Each wall is flat, endless, passes through zero and stands at right angles to its row. A trip goes straight from one point to another. Which walls does it cross, in order?

Walls:
(1): [-30 -34  39]
(2): [ 14   9 -14]
(3): [27 -2 87]
(4): [-22 -35  18]
(5): [ -7  -6 -14]
(6): [ 19 -37   0]
Trips:
[ 27  48 -26] to [ 4 17 30] -> 3, 2, 1
[-31  13  12] to [ 57  36 -38] -> 3, 4, 1, 2
[-22  63  23] to [-29   4  56] -> 1, 4
[ -3 -46  24] to [-38 -32 -21] -> 5, 3
[ -7 -18 -32] to [ -8 -53 -26] -> 1, 2

Walls:
(1): [ 19   4  25  12  23 -36]
(2): [  1 -11   3   8  -4 -30]
(3): [ 22 -16 -55  -4 -11 -11]
Trips:
[ 13 -42 -26   5  45  46] to [ -1 -20  14  18  10  25] -> 3
[-22 -24  -6 -28   2 -80] to [  1 -64 -38 -20  45  18] -> 1, 2
[ 27  -9 -12 -23 -96 -11] to [ -3  14  -1 -10  30  26] -> 2, 3
[ 70  36  26   5 -46  20] to [-27 -27 -21  52  34 -19] -> 3, 2
[ 34 -11  -6   9 -70 -32] to [ 50  -6 -92  13   1  63] -> 1, 2
[ 44  -4  35   6 -15 -23] to [15 -2 20 30 24 -5] -> none
[  2 -30 -30 -20  -4 -26] to [ 20  17  25 -12 -10 -15] -> 1, 3

Walls:
(1): [ -2   0  11  33  51  52  36  -5 -32]
(2): [ 17 -13   5   6 -11 -30   3  -9  48]
(3): [ 43  85  -6  -8 -25 -45 -37 -15  58]
(4): [ 16  31 -50 -28   1  23  18  16  32]
(5): [ 62 -18  39  17 -21  12  14   6  -8]
(6): [-11 -12  10   1  54 -33  16  29  -2]
(7): [  3  -8 -49 -10 -20  82   7 -47 -63]
(8): [  1  60 -22  36  -1  -8 -44 -86 -43]
Trips:
[ -7 -19  22  11  33  11  27  -2 -13] to [ 47   6  60 -42 -40  27 -12  35  34] -> 7, 2, 6, 3, 1, 4
[ 12  65   7 -10  19  21 -37   4  -1] to [ 16 -12  44 -44   3  34 -14 -21 -21] -> 5, 4, 3, 8

Walls:
(1): [-19  65  -8 -51  -9  28  14 -17  -7 -18 -26 -23]
(2): [ 85 -42  42  33  28 -42  37  42 -62   4 -41  28]
(3): [ -3   0   8  32  47 -17 -50  39 -12  40  -9  40]
(4): [-16 -36  34  36 -53 -18  18  14 -31 -34 -30  61]
(5): [ 21  42  38  51  29  -8  15  -4  35 -15 -16 -15]
(6): [-57 -33  21   2 -10 -24 -36  57 -29 -10  23   1]
(7): [-19   2  38  36  78   7  42 -36  46 -47  -1 -15]
Trips:
[ 29 -51  35  24 -19  -8   6 -13 -21 -68  -5  -6] to [  3  24  50 -28 -21   0  -6  -2 -42  17 -71  49] -> 7, 1, 3, 5, 6
[ 13  45 -45 -26   7  23 -20  -2  10 -42  37 -11] to [ 99   5 -20  29 -17 -22  10   5 -19 -40  10  29] -> 5, 2, 1, 4
[-24  50 -11 -35   7 -18 -13 -44   4 -48  11 -15] to [  5  29 -13  22 -28 -25  21 -11  73 -10  49 -21] -> 1
[-17 -39 -16 -22   3  16 -20  32  32   5  32  58] to [ -9  30  22 -18 -56  13   7 -40  59 -52 -17  -9] -> 3, 1, 7, 6, 5
[-23   0  24  -6 -25 -30 -24  36 -33 -63  -4   6] to [ 48 -22 -19 -69 -28  35 -18 -15  37  11  34   7] -> 3, 2, 4, 6
[ 10   4 -35  10  15  78 -32 -41 -40  32  -5  27] to [ 35  39 -29 -26   9   0 -24   3 -22 -17 -15 -40] -> 3, 5

Walls:
(1): [  1 -34  48 -17  10   1 -45  78   0 -24 -63  -2  46 -36]
(2): [  1   7  24 -23 -24 -90   9  12   3 -41  49 -27  62 -20]
(3): [ 23 -21  30  35  -9 -24  16  -3   8  13  -6   5  44  42]
(4): [  1 -33 -18  13 -24  25 -25 -20  11  57  29  20  -6 -41]
(5): [ 22  41 -58   3  11   6  22 -42 -20  -6  45  -2 -49  13]
(6): [-17  49 -14  14 -30   8  15 -27  35  57  93 -14  -9 -26]
(7): [-40   6  18 -73   4  47 -29  20 -20 -13 -43  51  34   7]
Trips:
[ 23  33   9   3  11 -22  57  39 -17  26  30   4  -9 -11] to [-19 -29   6  33 -13 -37 -27  -4 -30  44  41  25  -7 -26] -> 4, 5
[-10  47  -8  -4 -27  31   4  66 -36  -7  16 -28   2 -21] to [ 34  -5   6   8  -2 -11  -9  29  -8   3  20 -41 -31 -37] -> 7, 4
[  7 -31 -33  68  -1 -62 -30 -29 -18 -74   5 -34 -17   8] to [15 43 20  8  4  4 36  2 20 35 10  9  8 27] -> 6, 2
[-18 -81  93  27  25 -49 -16  14  31  52 -19  -8  10 -10] to [  9 -16  -4  17 -14  24 -14  -9  -1 -29  29  -6  11 -43] -> 6, 3, 5
[-39  11 -87 -27  26 -57   7   0   6  55 -44  26 -31  16] to [ 34 -20 -56  40 -38 -58  10  24  10  -4  25  27  -9 -28] -> 7, 6, 2, 3
[   6  -16   18   22  -47  -27   62  -31   -4  -37   24 -115  -14    0] to [  4  19 -43 -51 -59 -43  36 -13  15 -26  24  -4   7  16] -> 3

Walls:
(1): [ 58 -12 -21  32 -13  -9   0  31 -18  -4 -19  -2 -13  -2  38  -3  -2  36
 -54 -17]
(2): [-18  -2   2  45  42 -13  43  -3 -25 -28 -42 -41   5 -30 -41  52  16  22
  12  -1]
(3): [  5  18 -23  22  30 -42  -4 -10  -7   6 -22  50 -44 -59   9  -1  38  14
 -14 -85]
(4): [ 29  12 -56  40 -43   2  10 -30  19 -40 -39 -62  24  23  20 -29 -53   9
  -4  62]
(5): [ 55 -34  14 -37  22 -33  66 -54  29 -73  40   9 -52 -39 -33 -26  38  92
  73  54]
(6): [-57  55  27  32  22 -15 -39 -38  14  22  38   0  -5 -29 -39  10   0 -19
 -13 -46]
Trips:
[ 10 -67 -23 -38   4  11  -7 -47  65 -25  29  40   1 -32 -59 -50   0  -3
  15  32] to [-17 -25   5 -20 -18   7 -45  -1 -30  28   6  30 -30   3 -35 -54 -43  14
  10 -17] -> 4, 6, 3, 5
[ 44  20  -2 -38   8 -36  -4   7 -28  17  32  -2 -45 -10 -16   2  13 -13
  13  -5] to [ 64 -50  -9 -33 -17  20  46 -33  54 -31 -46 -24 -20  12 -27  29  -3 -67
  39 -44] -> 6, 1, 2, 4, 3
[ 14   9   4 -49  -3  -6 -13   2   7  -7   8 -18 -46 -24   0 -43 -39 -20
  30  23] to [-12  28 -48 -50 -41  18 -29   4 -49  62 -27 -28 -30  -5  11 -33 -16   4
  -2  39] -> 5, 1
[-50 -10  29  18  30   3 -38 -21  27   6  19 -33 -33 -19 -20  -3  14  50
 -12   4] to [ 14  -1 -24  -1 -29  -7  36 -25 -10 -17 -41 -11 -39 -38  22  21  65  22
  11 -15] -> 1, 6, 4
[-22 -51   4  14  33  49 -14 -15  75 -32   2   0  61   9 -11  32  13 -56
 -29   9] to [  6 -36 -59 -12 -22  15 -17 -34   0  -4  19  39  21  -7 -76 -18 -32  -2
 -19  12] -> 2, 5
